Every row gives one point. To make a cloud, some directions were put in groups of two or more. Within a group, all points are equally far from the middle, so they leave a hole (a ring in 2 directions, a hollow ball in 3). The other directions are filled evenly. Then the cloud was stretched, turned, moved and blurred a little. How many holes are there, and how many directions does each take, smallest first?

Cloud:
0.041,-0.006,-0.037
-0.056,0.066,-0.006
-0.058,-0.033,-0.082
-0.057,0.046,0.001
0.040,-0.020,0.048
-0.047,-0.035,-0.038
0.052,-0.031,0.041
-0.021,-0.026,0.003
-0.049,-0.004,0.012
0.059,0.039,0.020
0.033,-0.045,0.028
-0.052,-0.034,-0.039
-0.024,-0.048,-0.003
0.022,-0.033,-0.035
0.022,-0.004,-0.045
-0.007,-0.019,-0.091
0.062,0.061,-0.022
-0.012,-0.021,-0.054
0.021,0.015,-0.054
Holes: 0

Cloud, 55 rows:
-0.036,0.040,-0.026,-0.015,-0.066,-0.016
0.018,0.068,-0.018,-0.009,-0.037,-0.059
0.007,0.011,-0.087,-0.014,-0.046,-0.056
0.041,0.059,0.017,0.000,0.028,-0.046
-0.069,-0.011,-0.017,0.010,-0.038,0.025
-0.030,0.086,-0.010,-0.030,-0.020,0.029
0.021,-0.023,-0.055,0.024,0.022,-0.029
0.020,-0.007,-0.083,-0.011,0.005,-0.003
-0.027,-0.055,-0.061,-0.014,-0.052,0.030
-0.065,-0.006,0.022,-0.038,0.041,0.010
-0.024,0.058,-0.002,-0.059,-0.028,-0.060
-0.033,-0.026,0.040,0.010,-0.017,-0.057
-0.001,0.093,0.009,-0.012,0.003,0.049
0.030,-0.013,0.010,-0.003,0.062,-0.058
0.025,-0.017,-0.082,0.044,-0.058,-0.066
-0.008,-0.054,-0.028,0.033,0.000,-0.021
-0.022,-0.049,0.014,0.065,-0.005,0.032
0.002,0.011,0.006,-0.060,-0.063,-0.091
-0.028,0.071,0.016,0.001,-0.024,-0.089
0.019,0.089,-0.018,-0.036,0.026,-0.067
-0.031,-0.023,0.020,0.035,0.059,-0.007
-0.021,0.026,0.057,-0.030,0.002,-0.012
0.000,-0.064,-0.052,-0.022,-0.007,-0.013
-0.066,0.044,-0.027,-0.026,0.017,-0.063
-0.074,0.001,-0.002,-0.036,0.034,-0.016
-0.066,0.032,-0.019,-0.074,-0.007,0.003
-0.022,0.093,0.031,-0.022,0.004,-0.009
-0.009,-0.034,0.018,-0.039,-0.004,-0.072
0.029,0.017,0.029,-0.010,0.074,-0.049
0.024,-0.060,-0.056,0.039,-0.030,-0.012
0.037,0.042,0.033,0.070,0.011,-0.022
-0.044,0.035,-0.008,0.002,-0.059,-0.052
-0.066,-0.013,0.021,0.018,0.002,-0.049
-0.033,-0.032,0.008,-0.008,0.041,-0.084
-0.058,-0.014,-0.002,0.051,-0.044,-0.084
-0.046,0.033,-0.006,-0.055,-0.016,-0.087
-0.061,0.030,0.041,-0.059,0.018,0.013
0.017,-0.025,0.004,0.053,0.022,0.023
0.036,-0.012,-0.066,0.007,-0.011,0.046
-0.003,0.082,-0.039,-0.003,0.052,-0.043
0.072,0.028,-0.056,-0.019,-0.037,-0.056
0.006,0.034,-0.070,-0.018,0.039,0.009
0.047,0.052,-0.008,0.007,-0.033,-0.028
0.016,-0.025,-0.080,0.009,-0.007,-0.034
0.051,0.044,-0.036,-0.038,-0.062,0.017
-0.006,-0.006,0.022,-0.023,-0.090,-0.049
0.019,0.064,0.006,0.065,-0.006,0.031
-0.001,-0.055,-0.069,-0.026,0.001,-0.063
0.023,-0.018,-0.027,0.070,0.008,-0.003
-0.048,0.027,-0.029,0.017,-0.081,0.029
-0.027,0.004,0.050,-0.035,0.044,0.000
-0.021,0.002,-0.068,0.013,-0.035,-0.052
-0.043,-0.028,-0.004,-0.049,0.030,-0.015
-0.010,-0.059,-0.032,-0.014,-0.003,0.012
0.003,-0.035,0.009,-0.073,-0.004,0.020
Holes: 1 (3)

Cloud (86 x 8):
-0.023,0.080,-0.011,0.020,-0.029,-0.016,-0.047,0.017
-0.041,-0.016,0.037,0.050,0.044,-0.038,0.008,0.047
0.046,0.001,0.034,0.054,-0.080,-0.024,0.018,-0.016
0.010,-0.010,-0.008,-0.075,-0.049,-0.009,-0.017,0.049
-0.064,0.018,-0.023,0.041,0.013,-0.006,-0.049,-0.044
-0.035,0.054,0.064,0.054,-0.048,-0.002,-0.027,0.011
-0.024,-0.029,-0.044,-0.015,-0.002,0.035,0.031,-0.017
-0.017,-0.045,0.030,0.085,-0.004,0.002,-0.024,-0.016
-0.049,0.033,-0.019,0.028,0.012,-0.003,-0.045,0.089
-0.034,-0.030,0.044,0.044,-0.052,0.049,0.027,-0.046
-0.032,-0.065,-0.022,-0.011,-0.015,-0.071,-0.016,-0.003
0.009,-0.010,0.019,-0.020,-0.003,0.056,0.025,0.065
-0.081,-0.018,-0.034,-0.044,-0.018,-0.003,-0.012,0.054
0.020,-0.061,0.047,0.066,0.023,0.000,-0.044,-0.017
0.013,0.031,-0.022,0.062,-0.029,0.051,-0.006,-0.067
0.066,-0.042,-0.005,0.011,0.006,-0.008,0.055,-0.012
0.036,0.000,-0.024,-0.002,-0.031,0.050,-0.033,-0.040
0.029,-0.032,0.070,0.059,-0.046,0.003,-0.107,0.006
0.009,0.039,-0.002,0.061,0.037,0.037,-0.078,0.003
-0.002,0.048,0.004,0.008,-0.079,0.040,-0.028,-0.046
0.002,0.071,-0.016,0.007,0.002,-0.043,-0.042,0.045
0.072,-0.031,-0.013,-0.022,0.036,-0.020,-0.048,0.027
-0.008,0.043,0.041,0.000,0.047,-0.059,-0.040,-0.049
-0.032,0.013,-0.008,0.073,0.050,-0.027,0.037,0.019
0.001,-0.030,0.066,0.036,0.005,0.056,-0.013,0.035
0.021,-0.055,0.031,0.037,0.063,-0.003,-0.020,0.005
-0.043,0.039,-0.030,-0.041,-0.005,-0.010,-0.051,0.013
-0.052,0.020,0.078,0.031,0.032,-0.043,-0.018,-0.058
0.024,-0.004,0.021,0.051,-0.090,-0.025,0.029,0.023
-0.038,-0.032,0.061,0.010,-0.028,-0.016,-0.007,-0.079
0.086,0.023,0.057,0.032,-0.015,-0.001,-0.003,0.002
-0.007,-0.067,0.019,0.073,0.013,-0.018,-0.095,-0.026
0.037,-0.002,0.010,0.035,0.032,-0.072,-0.055,0.037
-0.019,-0.021,0.080,0.051,0.039,0.052,-0.034,0.008
-0.022,0.041,0.020,-0.037,-0.041,-0.055,-0.014,0.052
0.049,-0.014,-0.019,-0.028,-0.009,0.031,-0.029,0.065
0.016,0.010,0.095,0.086,-0.041,-0.003,-0.024,-0.028
0.043,0.021,0.001,0.052,-0.036,0.056,-0.072,-0.006
0.021,-0.026,0.051,-0.012,-0.020,0.076,-0.079,0.002
-0.003,0.005,0.035,0.056,-0.086,0.002,-0.036,0.012
0.007,-0.044,0.068,0.013,0.051,-0.019,0.013,0.031
-0.043,0.064,0.013,0.019,-0.054,0.044,-0.016,-0.055
0.004,-0.037,0.017,0.016,0.036,0.076,-0.047,-0.014
-0.003,-0.045,0.065,-0.007,-0.023,0.060,0.050,0.006
-0.021,-0.014,-0.027,0.068,-0.003,0.042,-0.105,-0.027
-0.045,-0.002,0.038,0.046,0.014,-0.001,-0.030,0.073
0.068,-0.007,0.045,0.057,0.027,-0.006,-0.061,-0.045
-0.003,-0.001,0.085,-0.053,-0.038,-0.032,-0.060,-0.032
0.075,-0.023,0.053,0.049,-0.021,-0.014,-0.058,-0.024
-0.013,0.039,-0.016,-0.019,0.005,-0.046,0.068,-0.042
-0.050,0.050,-0.028,-0.019,0.042,-0.011,0.006,0.011
-0.001,0.019,0.111,-0.031,-0.054,-0.006,0.019,-0.067
-0.044,-0.013,-0.016,0.043,0.074,-0.014,0.009,0.063
-0.042,-0.031,0.024,0.007,-0.072,-0.016,0.049,0.008
-0.002,-0.103,0.038,0.028,-0.002,0.020,-0.072,-0.015
0.059,0.012,-0.030,0.056,-0.035,-0.018,0.007,-0.025
0.022,-0.049,0.094,-0.018,0.018,-0.010,-0.030,0.023
-0.009,0.046,-0.014,0.058,-0.012,0.026,-0.012,0.068
-0.017,0.003,0.060,0.027,0.001,-0.030,0.004,0.077
-0.018,0.032,0.040,0.050,-0.041,-0.006,-0.121,0.023
-0.075,-0.015,-0.024,0.062,0.013,-0.030,0.005,0.041
-0.021,0.007,-0.040,0.078,0.032,0.016,-0.017,0.028
0.024,0.056,0.051,-0.021,0.015,-0.023,-0.083,0.010
-0.076,0.024,0.005,-0.027,0.006,0.022,0.041,0.009
0.050,-0.010,0.067,0.006,0.001,-0.022,-0.070,0.047
-0.010,-0.049,0.011,0.078,0.004,0.026,0.008,-0.005
-0.041,0.004,-0.030,-0.060,-0.004,0.020,0.001,0.035
-0.012,0.012,0.019,0.032,0.077,0.022,0.066,0.015
-0.008,0.001,-0.038,0.032,0.056,0.020,-0.040,0.070
-0.046,0.000,0.009,-0.038,0.009,0.049,0.007,-0.021
-0.015,-0.078,0.026,0.025,-0.033,0.046,-0.043,0.013
0.006,-0.028,0.077,-0.008,0.010,0.007,0.019,0.059
-0.041,0.013,0.024,-0.039,0.038,0.047,-0.030,-0.037
0.031,-0.021,0.058,-0.065,-0.036,-0.003,-0.044,0.014
-0.006,-0.041,0.009,-0.027,0.073,0.026,-0.033,-0.015
-0.042,-0.053,-0.015,-0.045,0.021,0.034,0.016,0.036
0.044,-0.053,0.108,-0.016,-0.027,0.023,-0.057,-0.028
-0.058,0.006,0.056,0.011,0.036,-0.008,0.059,0.054
-0.069,0.032,0.074,0.053,0.008,0.010,-0.032,0.004
0.043,-0.028,0.014,0.020,-0.081,0.017,-0.052,0.027
0.060,-0.002,0.022,-0.053,-0.016,-0.017,0.022,0.059
0.064,-0.058,-0.022,-0.026,-0.017,-0.033,-0.009,0.001
-0.025,0.004,0.024,0.021,-0.048,-0.079,-0.028,0.036
-0.027,0.000,0.033,-0.030,0.082,0.012,-0.055,-0.050
0.026,0.015,0.028,0.031,0.023,-0.077,-0.031,0.034
0.003,0.034,-0.021,-0.045,0.052,-0.033,-0.015,0.016
Holes: 2 (3, 3)
